Every row gives one point. Each table stands for the endless flat space through its points: a line for two points, a plane for three, and so on. The two share one point or none. Which?

First (3 x 4)
[[-0.16  0.05 -0.35 -0.16]
 [-0.28 -0.06 -0.40  0.08]
 [-0.07  0.01 -0.36 -0.16]]
Second (2 x 4)
[[-0.47 -0.14 -0.39 -0.32]
 [-0.40 -0.08 -0.38 -0.24]]
They share: [-0.26  0.04 -0.36 -0.08]

First (2 x 8)
[[ 0.32 -0.32 -0.26 -0.18  0.28 -0.35  0.25  0.07]
 [ 0.28 -0.26 -0.44 -0.30  0.14 -0.55  0.19 -0.13]]
Second (5 x 8)
[[ 0.41 -0.43 -0.19 -0.08  0.28 -0.27  0.43  0.40]
 [ 0.44 -0.53 -0.29 -0.17  0.23 -0.33  0.33  0.43]
 [ 0.41 -0.34 -0.22 -0.05  0.34 -0.18  0.22  0.13]
 [ 0.57 -0.36 -0.47  0.09  0.10 -0.30 -0.21  0.01]
 [ 0.35 -0.79 -0.22 -0.50  0.40 -0.33  0.16  0.10]]
They share: no point

First (3 x 11)
[[-0.32  0.20  0.06 -0.24 -0.04  0.56  0.36  0.09  0.48  0.32 -0.30]
 [-0.42  0.62 -0.40  0.11  0.15 -0.11  0.46 -0.10  0.45  0.01 -0.06]
 [-0.30  0.20 -0.10 -0.24 -0.12  0.54  0.20  0.17  0.22  0.20 -0.04]]
Second (4 x 11)
[[-0.24  0.05 -0.45 -0.03  0.15  0.07  0.26  0.51  0.36  0.09 -0.37]
 [-0.34  0.18 -0.32 -0.21  0.09  0.40  0.36  0.11  0.24  0.04 -0.20]
 [-0.38  0.01 -0.57 -0.39  0.24  0.60  0.48  0.02 -0.01 -0.24 -0.28]
 [-0.42  0.10 -0.32 -0.47  0.19  0.68  0.36 -0.21  0.08  0.12  0.00]]
They share: [-0.34  0.32 -0.14 -0.14 -0.02  0.36  0.32  0.07  0.36  0.18 -0.12]

First (7 x 14)
[[-0.12  0.19  0.04  0.15  0.11  0.68  0.07  0.28  0.37 -0.37 -0.07 -0.05
  -0.40  0.48]
 [-0.06  0.18  0.28  0.28  0.18  0.82  0.38  0.22  0.31 -0.27  0.00  0.08
  -0.40  0.53]
 [-0.38  0.21 -0.01  0.24 -0.14  0.54  0.00 -0.04  0.06  0.19 -0.05 -0.17
  -0.53  0.95]
 [-0.53 -0.15  0.17  0.57 -0.51  0.49  0.39  0.05  0.01  0.05 -0.14 -0.56
  -0.12  0.62]
 [-0.77 -0.04 -0.47 -0.01 -0.40  0.28 -0.32  0.26  0.35 -0.29 -0.05 -0.52
  -0.52  0.58]
 [-0.05 -0.42  0.36  0.80 -0.40  0.18  0.03  0.38  0.15 -0.26 -0.43 -0.80
   0.01  0.23]
 [-0.27 -0.49  0.12  0.67 -0.54  0.38  0.02  0.63  0.38 -0.81 -0.41 -0.98
   0.22 -0.16]]
Second (5 x 14)
[[-0.29  0.41  0.01  0.41 -0.01  0.20  0.20 -0.10  0.81 -0.71 -0.21 -0.57
   0.01  0.82]
 [ 0.02  0.10  0.30  0.16 -0.18  0.39  0.19  0.14  0.03 -0.34 -0.37 -0.26
  -0.06  0.07]
 [-0.49 -0.29  0.19  0.32 -0.30  0.62  0.27  0.33  0.32 -0.70 -0.24 -0.33
  -0.06  0.49]
 [-0.26 -0.15 -0.01  0.49 -0.04  0.41  0.41  0.42  0.60 -0.33 -0.23 -0.41
  -0.13  0.60]
 [ 0.27 -0.11  0.07  0.42 -0.02  0.27  0.32  0.49  0.14  0.20 -0.30 -0.25
  -0.12  0.03]]
They share: [-0.05 -0.01  0.13  0.35 -0.13  0.35  0.23  0.26  0.27 -0.29 -0.27 -0.33
 -0.05  0.28]

First (7 x 20)
[[ 0.02 -0.45 -0.61 -0.42  0.41  0.04 -0.68  0.25 -0.07  0.38  0.70  0.06
   0.04 -0.26 -0.09  0.47 -0.07 -0.13  0.14 -0.72]
 [ 0.06 -0.11 -0.56 -0.02  0.44  0.07 -0.74  0.27  0.32 -0.28  0.31 -0.20
   0.71  0.22  0.69  0.59 -0.39 -0.15  0.03 -0.64]
 [ 0.03 -0.31 -0.52 -0.32  0.11 -0.06 -0.55  0.07 -0.01  0.65  0.45  0.16
  -0.24 -0.02 -0.40  0.09  0.08 -0.11  0.22 -0.47]
 [ 0.34  0.07 -0.19  0.24  0.19  0.12 -0.06  0.43  0.05  0.08 -0.10  0.36
   0.44  0.36  0.53 -0.31 -0.31 -0.31  0.24 -0.02]
 [ 0.15 -0.40 -0.72 -0.45  0.09 -0.26 -0.37  0.14  0.15  0.46  0.47  0.08
  -0.42 -0.07 -0.47  0.26 -0.09  0.05  0.18 -0.53]
 [ 0.50 -0.12 -0.71 -0.09  0.47 -0.13 -0.43  0.54  0.33 -0.23  0.00  0.37
   0.15  0.16  0.23  0.09 -0.34 -0.44  0.43 -0.52]
 [ 0.58 -0.41 -0.78 -0.36  0.76 -0.15 -0.14  0.89  0.18 -0.58  0.39  0.36
   0.27 -0.30  0.53  0.53 -0.67 -0.33  0.31 -0.68]]
Second (4 x 20)
[[ 0.41 -0.47 -0.27 -0.57  0.21  0.66 -0.15  0.68  0.63  0.10  0.10 -0.06
   0.28  0.80  0.15 -0.34 -0.26 -0.37  0.82 -0.10]
 [ 0.03 -0.29 -0.25 -0.09  0.03  0.16 -0.27  0.30  0.09  0.26  0.26  0.32
  -0.02  0.26 -0.03  0.02 -0.20 -0.17  0.18 -0.04]
 [-0.02 -0.41 -0.16  0.05 -0.05  0.16 -0.33  0.30  0.07  0.34  0.26  0.52
  -0.19  0.24 -0.21  0.14 -0.26 -0.18  0.05  0.13]
 [ 0.09 -0.09 -0.28  0.04  0.05 -0.06 -0.24  0.13 -0.12  0.36  0.42  0.34
   0.14  0.12  0.10 -0.13 -0.13 -0.05  0.04 -0.30]]
They share: no point

First (6 x 24)
[[-0.23 -0.13 -0.30 -0.05 -0.17 -0.40 -0.18 -0.26  0.52 -0.08 -0.51 -0.54
   0.56  0.12 -0.42 -0.28 -0.50  0.65 -0.07 -0.34  0.16  0.10 -0.34 -0.19]
 [-0.21 -0.22 -0.48  0.28 -0.30 -0.51  0.39 -0.22  0.20 -0.08 -0.12 -0.63
  -0.23  0.28  0.05  0.06  0.20 -0.04 -0.07  0.01 -0.01 -0.16 -0.24 -0.13]
 [-0.38 -0.46 -0.51  0.39 -0.24 -0.10  0.45  0.17  0.14  0.02  0.08 -0.14
  -0.34 -0.21  0.12 -0.04  0.21  0.08 -0.29  0.30  0.42 -0.43 -0.57 -0.39]
 [-0.32 -0.21 -0.96  0.47 -0.32 -0.36  0.57  0.19  0.43 -0.28  0.34 -0.48
  -0.59 -0.37  0.02 -0.16  0.10  0.12 -0.37  0.19  0.60  0.01 -0.26 -0.36]
 [-0.24 -0.38  0.12  0.38  0.17 -0.04  0.11  0.40  0.07 -0.11 -0.32 -0.13
   0.43 -0.23 -0.29 -0.40 -0.31  0.61 -0.49  0.33  0.41 -0.53 -0.44 -0.50]
 [-0.36 -0.34  0.14  0.16  0.15  0.07  0.10  0.09 -0.13 -0.02 -0.49 -0.07
   0.48  0.07 -0.11 -0.26 -0.12  0.43 -0.29  0.22  0.07 -0.59 -0.70 -0.50]]
Second (2 x 24)
[[-0.02 -0.54 -0.20  0.13  0.10 -0.53  0.16 -0.21  0.07  0.22 -0.18 -0.55
  -0.21 -0.11  0.07  0.09 -0.03  0.55 -0.30  0.19  0.27 -0.52 -0.53 -0.37]
 [-0.47 -0.24 -0.25  0.43 -0.25 -0.08  0.06  0.24  0.57 -0.13 -0.13 -0.25
   0.19  0.04 -0.33 -0.26 -0.08  0.20 -0.15 -0.11  0.27 -0.07 -0.13 -0.12]]
They share: no point

First (6 x 24)
[[ 0.33  0.03  0.23  0.01 -0.03 -0.07  0.00 -0.23  0.09  0.23 -0.09 -0.07
   0.02  0.15 -0.18 -0.45  0.97 -0.02 -0.30 -0.12 -0.41  0.35 -0.32  0.11]
 [ 0.34  0.12  0.38  0.18 -0.77  0.32  0.17 -0.36  0.14  0.04 -0.17 -0.35
   0.02  0.53 -0.14  0.53  0.00  0.27  0.15 -0.07  0.46  0.09  0.11  0.00]
 [ 0.52  0.19  0.41 -0.08 -0.56  0.35 -0.17 -0.77  0.63 -0.27 -0.27 -0.12
  -0.16  0.58 -0.25 -0.31  0.60 -0.06  0.02 -0.08 -0.07  0.54  0.20 -0.28]
 [ 0.26  0.32  0.53  0.16 -0.11  0.82 -0.33 -0.62  0.42 -0.46 -0.31 -0.51
   0.05  0.41 -0.45  0.10 -0.13 -0.04  0.00  0.33  0.37  0.02 -0.11 -0.68]
 [ 0.38  0.06  0.60  0.07 -0.47  0.59 -0.05 -0.40  0.24 -0.03 -0.09 -0.06
  -0.29  0.46  0.10  0.27  0.29  0.10 -0.14 -0.16  0.40  0.16  0.00 -0.50]
 [ 0.03  0.31  0.12  0.22 -0.65 -0.08  0.18 -0.13 -0.15  0.62 -0.01  0.00
  -0.20  0.44  0.11  0.38  0.37  0.54 -0.40 -0.23  0.30 -0.03 -0.25  0.09]]
Second (7 x 24)
[[-0.14  0.64  0.24  0.31 -0.09  0.40  0.18  0.21  0.04  0.19  0.39 -0.14
  -0.16  0.54 -0.28  0.06  0.68 -0.11  0.44 -0.54 -0.03  0.29 -0.16  0.17]
 [ 0.19  0.54  0.52 -0.09 -0.38 -0.25  0.15 -0.30 -0.26 -0.05 -0.43 -0.50
   0.37  0.38 -0.73  0.12  0.16 -0.12 -0.17  0.44  0.38  0.00 -0.22 -0.64]
 [-0.05  0.73  0.47 -0.17 -0.18  0.05  0.14 -0.09 -0.22  0.09 -0.22 -0.21
   0.33  0.47 -0.82  0.33  0.30 -0.32  0.05  0.03  0.24  0.35 -0.35 -0.62]
 [ 0.46  0.33  0.65  0.37 -0.20 -0.17  0.28  0.35  0.11  0.24  0.12 -0.75
  -0.26  0.38 -0.17 -0.25  0.79  0.39  0.40 -0.25  0.42  0.09 -0.17  0.10]
 [ 0.62  0.23  1.08 -0.12 -0.18 -0.72  0.04  0.08 -0.13  0.16 -0.46 -1.27
  -0.09  0.21 -0.61 -0.36  0.46  0.20  0.04  0.22  0.76  0.14 -0.15 -0.59]
 [ 0.61  0.07  0.80 -0.10 -0.27 -0.59 -0.33 -0.33 -0.27 -0.02 -0.36 -1.19
  -0.16  0.23 -0.38 -0.62  0.32 -0.11 -0.17  0.26  0.63  0.11 -0.03 -0.28]
 [ 0.69  0.02  0.24  0.27 -0.28  0.21  0.01 -0.21  0.33  0.31 -0.28 -0.13
   0.19  0.32 -0.09  0.16  0.43  0.67 -0.20  0.11  0.33  0.05 -0.58 -0.09]]
They share: no point

First (4 x 24)
[[ 0.55 -0.12  0.18  0.39  0.27 -0.49 -0.79 -0.20 -0.32  0.15  0.17 -0.29
  -0.02  0.24  0.43  0.55  0.16 -0.36 -0.22  0.04  0.07 -0.17 -0.32 -0.08]
 [ 0.08 -0.14  0.30 -0.11  0.10 -0.34 -0.16 -0.27 -0.26  0.01 -0.33 -0.59
   0.29  0.08  0.39  0.53 -0.18 -0.09 -0.26  0.30  0.38  0.34 -0.36  0.04]
 [-0.40  0.15  0.14  0.03 -0.27  0.15 -0.19 -0.62  0.27  0.33 -0.41 -0.11
  -0.24 -0.51 -0.14  0.14 -0.15 -0.32 -0.66  0.05  0.20  0.38 -0.71  0.53]
 [-0.04  0.03  0.18  0.09  0.11 -0.13 -0.09 -0.28 -0.09  0.27 -0.27 -0.45
   0.02  0.01  0.34  0.32 -0.25 -0.04 -0.28  0.33  0.28  0.42 -0.19  0.07]]
Second (6 x 24)
[[-0.19  0.15  0.19  0.10  0.04  0.24 -0.37 -0.86 -0.30  0.52  0.04 -0.48
  -0.25 -0.07  0.38  0.43 -0.38  0.22 -0.50  0.42 -0.04  0.23 -0.24  0.70]
 [-0.05  0.11  0.32 -0.25 -0.05 -0.23 -0.82 -0.26 -0.29  0.53 -0.45 -0.50
   0.21 -0.51  0.59  0.44 -0.76 -0.18 -0.09  0.77  0.03  0.54 -0.59  0.35]
 [-0.09 -0.11 -0.05  0.76 -0.15  0.38  0.03 -0.73 -0.27  0.39  0.11 -0.12
  -0.40  0.06  0.02  0.31  0.29  0.21 -0.52 -0.20  0.27  0.08 -0.14  0.48]
 [-0.39 -0.37 -0.18  0.29  0.27  0.11  0.16 -0.74  0.17  0.77 -0.11 -0.42
  -0.53 -0.37  0.07  0.62 -0.08  0.00 -0.21  0.37 -0.07  0.18  0.13  0.55]
 [ 0.04  0.37  0.40  0.32 -0.09 -0.20 -0.52 -0.42 -0.27  0.09  0.04 -0.25
  -0.13  0.12  0.33 -0.07 -0.28 -0.02 -0.58  0.08  0.30  0.12 -0.54  0.19]
 [ 0.34 -0.08  0.15  0.36  0.21 -0.33 -0.29  0.03  0.37  0.08  0.07 -0.42
  -0.33  0.23 -0.27 -0.05  0.04 -0.40 -0.64  0.12  0.54  0.00 -0.34 -0.26]]
They share: no point

First (7 x 24)
[[-0.08  0.34 -0.30 -0.09 -0.43 -0.02 -0.38 -0.11 -0.06  0.38 -0.05 -0.57
   0.37  0.00  0.07 -0.24  0.18 -0.41 -0.28 -0.64  0.16  0.22  0.17 -0.24]
 [ 0.42  0.54 -0.30  0.00 -0.57  0.42  0.28  0.45  0.12  0.51  0.14 -0.69
   0.58  0.06  0.30  0.20 -0.36 -0.18 -0.27 -0.15  0.15  0.71 -0.27 -0.27]
 [ 0.33  0.30  0.01 -0.06 -0.54  0.31 -0.13  0.13  0.26  0.36  0.02 -0.44
   0.47 -0.32  0.27 -0.02  0.18 -0.15  0.03 -0.13 -0.05  0.27 -0.37  0.10]
 [ 0.45  0.45 -0.41 -0.25 -0.14  0.56  0.47  0.22  0.47  0.42  0.37 -0.79
   0.32 -0.05  0.31  0.41 -0.31 -0.08 -0.35 -0.22 -0.09  0.36 -0.39  0.04]
 [ 0.09  0.19  0.20 -0.87  0.37  0.27 -0.14 -0.92  0.56  0.21  0.09  0.04
  -0.01 -0.49 -0.28 -0.06  1.12 -0.16  0.04 -0.45 -0.14 -0.93 -0.01  0.48]
 [ 0.34  0.34 -0.60 -0.29 -0.13  0.74  0.07 -0.43  0.52 -0.13  0.36 -0.16
  -0.16  0.41 -0.12  0.50 -0.07  0.01 -0.01 -0.41 -0.46 -0.15  0.12  0.27]
 [-0.30  0.25 -0.10 -0.07 -0.73 -0.41 -0.77 -0.14 -0.37  0.48 -0.19 -0.55
   0.56 -0.25  0.09 -0.65  0.42 -0.54 -0.25 -0.66  0.33  0.33  0.18 -0.45]]
Second (4 x 24)
[[ 0.47 -0.26 -0.45 -0.32 -0.11 -0.08 -0.21  0.00  0.09  0.39  0.01 -0.25
  -0.12  0.33  0.11  0.00 -0.11 -0.26  0.20  0.07  0.14 -0.18 -0.28 -0.27]
 [ 0.15  0.48  0.03 -0.28 -0.51  0.32 -0.57 -0.64  0.03  0.17  0.11 -0.31
   0.34 -0.23 -0.03  0.16  0.49 -0.62  0.10 -0.69 -0.10 -0.02  0.14  0.31]
 [-0.03  0.07 -0.15 -0.40 -0.23  0.32 -0.07 -0.34  0.30  0.34  0.36 -0.16
   0.29  0.19  0.30 -0.12  0.25 -0.06 -0.11 -0.31 -0.14  0.06 -0.37 -0.26]
 [-0.46  0.49  0.10 -0.49 -0.43  0.66  0.01 -0.63  0.50  0.17  0.47 -0.28
   0.62 -0.16  0.27 -0.18  0.68  0.11 -0.44 -0.75 -0.46  0.12 -0.26 -0.02]]
They share: no point
